Rows are points. To make a cloud, some directions were put in groups of two or more. Within a group, all points are equally far from the middle, so they leave a hole (a ring in 2 directions, a hollow ball in 3). The other directions are filled evenly. Then the cloud was stretched, turned, moved and blurred a little. Count the holes, and give their numbers of directions, smallest first.
In the rows, 128 means zero.

Cloud:
[[151 126 113]
 [ 85 146 157]
 [185 135 197]
 [112 154 116]
 [118 125 151]
 [ 98 182  84]
 [157  72  99]
 [168  86 209]
 [184 151 102]
 [157 141 150]
 [128 158 164]
 [141 132 186]
 [197 152  98]
 [157 105 156]
 [ 82 134 159]
 [ 93  87 115]
 [164  73 151]
 [194  77 107]
 [105 188 146]]
Holes: 0

Cloud, 30 rows:
[[162 155 138 175]
 [183 170 106 116]
 [ 71 107 123 159]
 [152 147 166 167]
 [ 80 150 186 102]
 [129 103  69 161]
 [ 72 141 102 157]
 [ 93 157  77 102]
 [ 70  93 153  96]
 [179 167 105 147]
 [147 199 111 124]
 [145 171 156  60]
 [ 88  71 146 100]
 [ 70 158 153 148]
 [119 196 129 153]
 [ 64 144 139 151]
 [ 95  74 135  80]
 [ 67  93 148 129]
 [137  65 137  87]
 [172 101  88  95]
 [ 62 136 148 145]
 [ 70 137 178 100]
 [169 184 110 139]
 [123 188 144 160]
 [157 107 101 180]
 [163 114  86 170]
 [166 188 114 100]
 [ 73 116 109 163]
 [ 94 159 192 114]
 [167 145 129 176]]
Holes: 2 (2, 2)

Cloud, 52 rows:
[[ 85 146  76 167 174 106]
 [127 182  83 143 174  94]
 [ 50 141 132 130 151  95]
 [131 178 107 143  61 122]
 [201 136 111 117 150 153]
 [102 146  92  76 145 172]
 [ 69 138  84 166 100 167]
 [ 98  86  92 127 124 197]
 [ 71 140 161 191 112 163]
 [ 96  77 112 192 137 153]
 [172  83 142 103 167 139]
 [ 56 135 103 177 156 115]
 [118 103  73 100 116 181]
 [108  91 100 119 192 167]
 [128  88 160 142 138 209]
 [140 194 111 200 133 124]
 [115 171 175 104  88 147]
 [130  75 114  73 140 124]
 [ 56 110 153 154  93 156]
 [ 84 106 186 124 127 103]
 [ 75 155 105  94 157  96]
 [170 169 157  91 135 139]
 [125 121 167 132 163 206]
 [ 70 136  93 107 121  87]
 [ 76 151 140 144 197 124]
 [155 183 120 133 118 202]
 [200 126 122 108 148 148]
 [123 142 163 129 144 215]
 [129  98 110 132 133  63]
 [ 86 143  68 176 104 154]
 [117 166  82 130 142 199]
 [148  91 140 188 169 112]
 [146 125 169 152 151 206]
 [ 46 128 150 163 113 128]
 [133  77  89 176 120 168]
 [138  70 106 162 103 177]
 [176  95 110 135  90 176]
 [ 95  83 156 182  98 156]
 [134 157  90 138 124  64]
 [ 83 152 148 161  97 202]
 [ 65 105 126 183 122 176]
 [ 93 100  80 144  79 142]
 [119 169  85 160 107  77]
 [121 188 139 143  66 129]
 [102  69 122 101 105 178]
 [156 123 118 146 136  62]
 [126 180 146 165 184 163]
 [ 63 139 151 166 174 113]
 [147 149 161 178 116 204]
 [165 168 107  92  90 158]
 [138  87 137 197  99 144]
 [ 93 153  73 154  89 175]]
Holes: 2 (3, 3)

Cloud, 91 rows:
[[ 83 122  95 140 152 157 170  85  49]
 [152  88 148 138 149 205 106  82 121]
 [129  80  56 103  81  91 105 102  84]
 [127 169 159 126  75 165 131 132 100]
 [ 64  51 111 198 121 131 156 116 148]
 [149  75 114 198 170 172 130  90 112]
 [126 140 136 123 171 113 166  47  58]
 [153 104  49 167 109 157 165 125 105]
 [149  68 129 172 142 184 124 131 160]
 [128 116 100  65 207 145 113 111 122]
 [ 97 112 133  63 185 135 152 108  68]
 [138  89 104 191 183 114 139  83 149]
 [ 96 103 194 175 158  82 172 121 131]
 [102  68  67 154 131 124 111  44 118]
 [124 134  96 198 158  63 121 113  79]
 [130 119 133 129 125  59 139  46  66]
 [129 176 145 143 133 159 127 171 110]
 [134  72  41 143 146 164 144 115 153]
 [209 100  79 150 121 194 148 128 112]
 [151  74  80  97 147 162 152 169  80]
 [131  78  57 146 164 125 181 158 137]
 [184 112 107 167  80  99 168  98 116]
 [136 165 164 123  64  93 118  85 136]
 [149  50  90 174 160 150 162 148  97]
 [ 82  77  84 126 171 175  85 123  88]
 [102  99 156 168 145 118 168  99  43]
 [162 104 146 125 198 160 138 146  83]
 [ 96 136 129 109  85 122 138  33 137]
 [ 87  91 110  46 101  98 134  87 154]
 [147  75 126 183 126 121  74 132 160]
 [173 136 169 152 129 119  99 128  73]
 [141  65 100  67 159 115 172 135 168]
 [ 72  94  65 146 161 168  98 106  89]
 [ 81 116 165 127  95  77 102 118  67]
 [147 172 118  96 116  91 129  45  85]
 [ 98  93  45 146 139 145  83 106 145]
 [117  89 133 171 108   9 153 100 144]
 [125  56 126 126 109 182 135 157 156]
 [123 175 108  89 101  88 112 100  69]
 [ 95  67 152 110  95 124 191  77  97]
 [ 95  60 120  76 134 106  96  52 112]
 [138 114  59  78 128  93 147 146  98]
 [111 145 110 184  76 153 145 104  71]
 [ 87 111 160 112 141 105  84 129  66]
 [179  87 122  85 142 134 179 147 136]
 [108 159  85 166 114  46 124 160 130]
 [100  87 134 186 162  88 185  80 153]
 [152  95 158 160  99 161  93 129 158]
 [143  56 118 173 101 143 178  94  92]
 [104 116 175  85 122  87 158 159 111]
 [ 98 162  92 143  88  66  90 101 108]
 [149  88  41  85 102 112 129 120  91]
 [ 96  76  91  47 146 110 158 107 142]
 [ 95  73  87 180 121  95  78 170 170]
 [133 157 114 167 149 172 180 146 156]
 [111 124  89 118 114 191  89 159  99]
 [209 140 114 127 118 140 132 159  95]
 [145 142 108 132 152 156 194 116 182]
 [110 116 176  80 163  85 153  89 134]
 [157  94 121 176  60  90 179  97 151]
 [123 170 108 171 133 116 115 193 159]
 [168  64  45 103 104 150 117 112 136]
 [147  75 159  93  76  92 119 120 123]
 [ 72  27 121 132 161  89 150  95 168]
 [142 113 161 119 160  84 113 103 182]
 [175 115 101 112 152  60 149 155 173]
 [138 167 110 144 174 182 125 164 104]
 [ 73 146 112 127 124 106  82 143  69]
 [149  98  85 112 136  81  94 131 216]
 [124 110  48 114  92 133 158 117 164]
 [104  64  68 176 179 114  95 129 148]
 [124 151 159 199 149  61 139 126 142]
 [131 176  94  79 106  90 106  86  89]
 [185 141  45 114 123  90 133 128  98]
 [120 128  55 129 105 143 165  84 143]
 [105 141  97 127 168  63 115 184 177]
 [180 130 121 167 118 146 192 139 135]
 [174 116  83 154 114  60 127  66 111]
 [144  70 100 179  94  67  82 120 164]
 [203 118 101 121 158  95 165 114 127]
 [ 79 135 110 109 137 177 149 126 179]
 [176 115 134 171  65 141 125  76 141]
 [121 106 145 198  93 146 146 105  48]
 [138 138  52 126  73 108 122  87 119]
 [133 139 153  89 110  94 166  46 110]
 [ 74 163 109 163 155 140 144 115 175]
 [150 103 170 137 120  60 107  99 147]
 [117  91  53 122 134  38 116 109 135]
 [127  95 114  74  99 100 133 169 109]
 [166  87  84 130 133 151  94 113 195]
 [130 162 173 110  81  74 127  94 113]]
Holes: 2 (4, 4)
